Each row is a point. To make a cloud, some directions were put in groups of two or more. Within a group, all points are equally far from the middle, so they leave a hole (a ring in 2 directions, a hollow ball in 3). The other directions are filled evenly. Then the cloud was stretched, turned, moved and blurred a little. How many holes are there, and how many directions does each take, smallest first?
In the rows, 128 means zero.

Cloud:
[[ 95 165 129]
 [149  70 111]
 [163 177 120]
 [124 174 135]
 [ 84 147 154]
 [198 135  40]
 [183 113  66]
 [ 97 174 108]
 [ 94 173  85]
 [102 187  45]
 [162  68 149]
 [ 82 150 111]
 [ 93 159 142]
 [ 83  62 140]
 [127 116  43]
 [ 71 109 124]
 [125 104  59]
 [165 208  80]
 [ 97 154 157]
 [104  58 128]
 [ 95 140  61]
 [111 153 166]]
Holes: 1 (2)

Cloud (30 x 4):
[[131 154 115 197]
 [173  43 129 158]
 [113 175  88 184]
 [134 136 134 139]
 [152  98  93  88]
 [147 101 233 131]
 [120  64 193 168]
 [154 136  70 197]
 [162 182 181 158]
 [126  24 158 179]
 [107 157 117 148]
 [141 142  59  82]
 [163 164 166 200]
 [ 96 123 210 126]
 [ 66 127 190 114]
 [104  64 176 177]
 [ 79 178 155 131]
 [183 115 138 108]
 [182  87 128 149]
 [155 174  83 101]
 [120 117 106 169]
 [107 106  17 147]
 [119 104 202 165]
 [ 91 177 140 115]
 [142  35 144 152]
 [123  92  98 134]
 [ 80  95 112 133]
 [190  83 129 137]
 [190 130  85  92]
 [142 125 165 207]]
Holes: 0

Cloud:
[[160 119  77 162 166  59]
 [ 76 126 117 137 179  77]
 [129 120 197 186 151  82]
 [115 136 203 131 200 134]
 [161 115 132 109  89  33]
 [154 162 122  58 117  97]
 [100  82 179  89 138 172]
 [141 113 186  55 118  68]
 [114  47 143  80 100  86]
 [209  92 158 136 173  55]
 [171 116  92 121  73  68]
 [199  57 133 119 159 120]
 [205 120 171  99 166  58]
 [154 101  65 154 157  74]
 [110 103 166 105 144 193]
 [141 154 172 182  99 102]
 [113  81 206 119 183  71]
 [189  73 144 182 163 106]
 [107  72 142 167 107 141]
 [ 86 110 112 169 117 156]
 [158 139  92 125 189  84]
 [102  49 170 146 140 127]
 [190  94 110 180 160  59]
 [162 129 195 156  95 116]
 [203 103 164 119 160  39]
 [189  93 144 100 196  87]
 [139 106 172  97 110  32]
 [126  37 117  97 113  73]
 [203 129 171 181 140  77]
 [ 73  86 126 171 149 104]
 [182 118 141 121 110  26]
 [116 155 175 184 122  86]
 [181 178 109  91 111 118]
 [199  63 137 116 177 104]
 [188 142 161  98 111 170]
 [112 197 167 160 155 127]
 [129 120  65  85 115 115]
 [120 122 208  68 125  84]
 [146 102 191 131  89 145]
 [140 122 226 150 151  96]
 [178 104 161  81 104  47]
 [101  53 166 135 116 134]
 [148  89 163  57  97  72]
 [113 166 212 112 170 124]
 [179 131 108  68 115 142]
 [174 139 181 193 133  88]
 [178 106 112  63 123 140]
 [162 146 163 175  87 110]
 [149 113 205 183 160  93]
 [163 181 141 196 127 100]
 [133  56 151 121 170  37]
 [ 83 107 118 161 101 148]
 [219 126 173 110 133  70]
 [192  78 127  99 158 146]]
Holes: 3 (2, 2, 2)

Cloud, 86 rows:
[[ 93 174 119 141 132 215 117 154]
 [ 54  95  71 117 182 113  94 125]
 [ 94 143  79 102 200  64 105 129]
 [111  70 101 177 106 150  74 127]
 [119 108  69 101 145 135  51  82]
 [150 192  92 194 129 211 143 106]
 [ 61 106 130  91 133 161 138 171]
 [ 61 103 137 172 179 146 142  90]
 [122 132 133 114 132 179 225 118]
 [216 171 153  64 139 102 109 131]
 [144 126 178 157  89 119 216 172]
 [171  90 165 102  49 125 147  87]
 [ 97  79  77 124 172  79 149  93]
 [126 179 172 143  42 165 148 135]
 [163 126 147  92  30 145 114 117]
 [144 195 203  81 154 152 124 127]
 [151 228 159 129  64 122 123 128]
 [195 167 219 145 128 146 136  90]
 [104 154 145 208  62 153 154  99]
 [160 142 114 128 150 116 207 167]
 [111 155 169 153  65 139 175 177]
 [192 201 204  96 111 147  93 132]
 [167 135 135 163  84  51 197 151]
 [192 124  61 171 109 157 131 113]
 [167 103 187 158 152  76  78  99]
 [192 135 189 130  74 199 177 103]
 [179  86 201 151 104  58 139 108]
 [123 195 104  61  97 154  98  99]
 [179 164 128 212 141  36 109 142]
 [155 100 132 112 187 108 180 142]
 [113 134 132 106  77  78 139 184]
 [ 72 130 176 156 119 139 111  68]
 [108 156 199 108 100 140  80  89]
 [162 177  78 160  90 110  43 103]
 [130 169  79 162 136 206 186 111]
 [ 80 150 142 134 114  96 129  45]
 [170 126  80 138  75  94 163 150]
 [168  80  90 150 109 178 149 140]
 [157 229 103 165 158 145  72  88]
 [135 132  70 108  99 105 128 169]
 [ 84 154 126 149  59  92 158 150]
 [189 128 141 129  80 102 182 184]
 [141 105  98 138 144  78  77  48]
 [209 193 221 111 121 123 127 107]
 [211 153 182 170  80  80 115 179]
 [146 114 181  90  80  85  88  75]
 [209 157 148  86 118 135 166  74]
 [203 217 176 150  63 126 158 113]
 [221 165 144 110 109  81 145  75]
 [ 99 191  89  89 182 167  83  82]
 [160  92 113 186 132 121  99  56]
 [174 105 121 206  92 178 111  78]
 [ 45 123 116 135 143 201 113 131]
 [109 156  64 135 167  62  77 142]
 [162 107 104 171  43  76 136 113]
 [114 109 189 116 142  76  86 171]
 [204 124 155 217  69 137 118 114]
 [ 84 144 171 107  74 123 124  73]
 [ 85 106 170  89 109 181 189 104]
 [168  74 199 135  92 145 121  90]
 [162 158 107  97 176  91 134 176]
 [205 150 135 190 155 119  91 154]
 [161 171  77 180  76 137  56 100]
 [ 95 131  86 166 146 197 165  64]
 [165 159 159 139 115  81 109  36]
 [102 134 149 108 154  10 143 114]
 [ 98 117 182  96 143  42 172 120]
 [ 96  91  81 140 136 153  87 162]
 [111 200 111  92 180 160 136 155]
 [135 170  92  67  88 192 102 105]
 [182 211 153 168 144 183  85 120]
 [132  46 166 103  86 124 152 139]
 [109  72  99 182 104 142  72 122]
 [131 165 124 205 150 187 174 134]
 [199  93 189 130 132 158 135 100]
 [146 176  76 164 180  54 123 143]
 [146 143  76 177  82 111  49 111]
 [206 144 138 201 156  89  92 103]
 [141 152 111 178 155 198 153  63]
 [135 216 107 153 196 154 109  96]
 [201 171 183 144 155 187 133 100]
 [179 178 160 164 161 119  62  72]
 [130 145  73 186  76 188 100  62]
 [156 124  46 181 109 129 120 142]
 [210 138 129 178 138 191 127  92]
 [164 118 173 137 162 158  84  70]]
Holes: 3 (2, 3, 3)

Cloud:
[[125 200 115 143 121 134  47 173 100]
 [135 115  98  87 137 145 107 156 111]
 [234 150 125  88 159  90 107 150 115]
 [100 155 158 167 101  79 190 148  72]
 [133 157 119 159  40 109 152 138 102]
 [220 141 140  78 125 154  89 141 155]
 [140 210 188 126 162  91 161 117 143]
 [182 157 182 153  64 121 145  86 182]
 [134 111 147 188 110 150  92 122 154]
 [127 130 140 128 157 153 109  86 150]
 [184  88 154 170 155 136  72 125 198]
 [197 126  88 126 165  89  89 147 130]
 [104 187 159 136 156  82  83 113 142]
 [ 88 146 126 157 137  68 174 129  83]
 [158 121 170 112 135  67 141 150 110]
 [196 139 182 111 103 110 157 151 111]
 [175 103 158  91 183 157  83 110 199]
 [125 160 138 113 132 131 157 150 164]
 [214  93 105 155 168 151  54 179 157]
 [ 92 233 146 131 145  88 132 149 122]
 [220 158 144 103 114 138 110 130 161]
 [166 135 132  87  95 121  81 206 104]
 [135 151 132 124 193  52  97 131 121]
 [180 124 135 128 125 122 130 203  68]
 [104 107  95  92 148 140 136 196  77]
 [122 115  65 159 156 120 109 120 113]
 [ 90 139 120 175 159  91 103 122 138]
 [163 112 153 100 171 126  76 103 201]
 [172  52  61 127 167 115  91 117 167]
 [223 104 140 128 112 120 107 115 139]
 [243 115 118  90 138 104 173 146 138]
 [173 141 144 128  81  68  92 178 151]
 [167  84 180  93 130 130 122 177 160]
 [149  90  86 142 159 104 120 176 203]
 [ 94 152 136 109 102 108 157 121 138]
 [153 154 150 177 127  95 132 174  89]
 [127 124 153  67 129 104 127 121 124]
 [ 96 163  83 138 141 129  99 149  71]
 [166 198 118 113 127  78 102 136  97]
 [165 128 118 121 101 152  83 155  87]
 [131 106 138 107 143  61 165 155 132]
 [167 141 138  77 141 135 130 153 182]
 [143 121 175 152  89 159 157 107 155]
 [187  96 169 135  94 113 189 134 148]
 [ 74 225 158 116 139  97 154 156  77]
 [201 127 108  71 111  59 164 154  93]
 [152 109 154 138 105  97 147 185  98]
 [167 187 129  87 153 144 113 126  96]
 [108 188 113 119 117 126 181 176  68]
 [195 124 112  91 126 100 152 201 116]
 [144 121 122 118 170 163 104 132 175]
 [121 164 155 175 147  93  57 142 102]
 [152  49 110 152 194  98 102 137 136]
 [ 85 159 174 147 127 183 142 163 159]
 [101 181 118 144 153 115 177 187 102]
 [178 124 157  85 156 110 163  97 167]
 [156 111 160 126 167 141 131 110  88]
 [122 226 167 108 150 133 184 138 106]
 [158 201 132 143  85 109 139 131  93]
 [147  80 126 119 148  92 139 121 175]
 [137 208 181 157 108  65 127 135  83]
 [183  71 126 127 108 144 135 188  89]
 [197 107 144 109  95 193 129 171 130]
 [166 133 148 148  81 147 152 136  94]
 [203 115 141 108  56  87 144 120 142]
 [129 122  98 153 164 111 136 121 149]
 [144 148  89 148 127  89 116 205  95]
 [210  80 151 133 101 116 111 166 194]
 [104  66  92 148 155 108 100 130 147]
 [249 133 147 116 157  86  85 144 135]
 [164 136 170 112  36 128 134 124 145]
 [150 183 108 101 130 113 108 120  67]
 [137 138 141 170  47  91 128 121 138]
 [162 162 126 149 221 109 121 150 158]
 [198 175 141 101 121 126 101 156 134]
 [177 132 121 109 228 149  94 167 145]
 [219 114 193  75 126 135 116 134 124]
 [116 191 189  63 144 109 132 165 111]
 [200 180 167 141 135 167 102 156 122]
 [167 119  77 174 147 136  59 154 150]
 [181 158 144 172 121 123 155 157  86]
 [172 178 138 148  79 102 126 117 109]
 [ 91 165 159  80  93 108 141 122 136]
 [153  55 119  86 173 148 110 143 152]
 [140 173 155 141  26  96 128 117 129]
 [160 154 102 138  91  81 165 156  68]
 [123 156 119 192  98  97  74 173 110]
 [112 152 169 171 116 130 197 140 101]
 [206  76 128 102  87 134 120 145 123]
 [145 145 101 115 183  92 115 169 109]
 [105 177 137 196  74  75 134 153  75]
 [189 159 138 116 126 182 114 135  59]
 [161  93 146  75 175 147  83 117 162]
 [112  70 122 130 158 101  86 162 135]
 [184  98 132  82 177  93 148 109 147]
 [131 151 156 166 148  95 116 142  69]
 [105 161 106 118 198 115 104 208  69]
 [137  96 166  82  94  97 128 112 132]
 [173 123 183  40 164 126 149 160 143]
 [167 109 173 123 101 127 113 171 154]
 [174 141 108 141 100  99 114 139  95]
 [209  60 164 107 127 188 124 135 134]
 [165 152 131  93 161 192 132 113 128]]
Holes: 1 (2)

Cloud:
[[ 81 202  76 125 139  87 105 134 129]
 [157 102 123  92 151  53 133 129 101]
 [184 130 135 126 165 108 165 114 171]
 [154 174 177 107  94 175 154 128 128]
 [128 181 106 116  78 101 180 142 141]
 [108 145 121  84 135  73 173  99 122]
 [100 189 140 181  73 128  90 155 163]
 [127 164 106 155 194 117 136 153  81]
 [141 139 140 152 136 147 145 215 209]
 [111 147 106 189  98 117 127 184 123]
 [123 165  96 118   7 127 116 126 174]
 [163 160 172 144 177  91 139 195 184]
 [172 131 159 168 184 171 129 155 138]
 [109 139 151 142  89 122  70 107 102]
 [143 196 166 161 118 131  98 165 184]
 [134 208 110 173  86 135  90 145 199]
 [ 93 159 127  76 155 123 152 138  98]
 [ 98 172 114 164 105  35 126 163 132]
 [147 125 103 151  74 143 143 122 173]
 [118 140 118 104  33 113  86 107 179]
 [128 198 112 160  84 149 100 114 101]
 [179 121 169  91 110 115 134 159  85]
 [138 201 174 132 106 179 120 151 140]
 [139 226  79 136 116 133 134 184 135]
 [109 189  88 127  99  53 149 113 167]
 [154 150 108 143  68 147 144 128 194]
 [198 172 109 131 194 116 142 148 145]
 [204 138 140 140 139 120 108 183 186]
 [150 164 138 116 173  74 112 199 162]
 [204 122 176 119 124 129 108 158 162]
 [147 111 173 176 158 121 102 117 121]
 [157 119 130 110 153  64 181 136 126]
 [104 187 171 155 139  67 132 125  79]
 [103 170  98 117 143  63  96  82 142]
 [166 171 189  83 157  67 138 108 132]
 [186 167 116 138  71  90 115 180 119]
 [104 189  92 151  95 177 100 155 133]
 [127 101 114  87 187  98 131 113 149]
 [165 131  94 123  50 154 145 162 195]
 [ 89 193 130 106 190 103 128 126 114]
 [135 203  66 100 149 117 101 160 131]
 [159 166 132 136 154 109 177 142 198]
 [134 165  33 163 144  79  88 189 134]
 [120 173 159 115  77  82 136 111  97]
 [136 183 223 133 183 142 120 135 146]
 [178 124 120 101 167  94  88 177 169]
 [120 118 150 166 143 146  95 160 121]
 [107 188  73 149  71  94  49 177 113]
 [143 138  94  90  89 107 168 158 133]
 [180 153  94 177 116 127 111 162  89]
 [147 186 179 146 166 167 133 116 152]
 [160 119 183 155 168  68 132 110 146]
 [104 114 156  94  88 139 164 102 176]
 [124 200  82  83 117  83  86 161 188]
 [134 155 122 193 107 140 130 193 129]
 [130 100 100 149  88 116  60 142 146]
 [115 163 188 180 150 121 111 165 165]
 [133 179 166  99 100 136 135 152 209]
 [189 146 123 107 138  76 147 183 127]
 [108 131 167 125 104 144 138  66 126]
 [156 169 136 103  87 138 132 136 208]
 [141 101  94  99 165  89 119  82 146]
 [132 229 116 158  81 140 112 151 116]
 [106 128  90 142 100 153 107 197 141]
 [ 79 166 104 110  41 102 156 125 143]
 [112 114 125 165 139 161 120 138 112]
 [123 173 172 102 192  99  86 128 137]
 [210 156 148 157 185  98  99 159 149]
 [ 91 215 131 113 156 123 133 154 104]
 [118  90 112 111 100 146 108 166 132]
 [ 97 139 139  90  77  61 133 178 131]
 [165 108 153  94  95  92  94 137 181]
 [157 122  83 113  53 139 130 132 204]
 [126 160 167 176 159  95  92 134 157]
 [179 137 120 177 196 128 101 151 151]
 [169 226 130 103 136  97 113 152 126]
 [130 171 145 157 151 114  57 122 148]
 [159 135 127 108 111 160 150 164 203]
 [144 155 180 184 166  98 139 171 180]
 [145 156 104 131 182  83  81 175  93]
 [ 67 148 100 115  77 150 107 139 185]
 [192 147  74 132 100 111 136 138 103]
 [139 190 134 113 199 118 169 162 141]
 [104 237 123 162 111  64 141 158 152]
 [165 167 173 162 176  62 145 160 158]
 [188 177 146 125 178  81  99 179 145]
 [165 165 188 158 126 130 147 179  94]
 [160 164 149  93  86 165 155 125 114]
 [100 159  92 169 140  92 162 153 114]
 [ 82 146  68 106 145  72 135 136 164]
 [164 192 121 158 162  71 101 199 168]
 [153 199 158 123 177 100 183 117 121]
 [118 165 214 163 159 100 132  97 148]
 [103 241 134 147 146  77 129 179 166]
 [114 205 162 161  80 107 136 145 112]
 [ 96 137 113 104  51  93  83 167 125]
 [146 206 125 156  87 175 117 143 131]
 [159 135 153 140  68 109  99 122 101]
 [104 147  96  78 137  71 131  98 148]]
Holes: 3 (2, 2, 3)
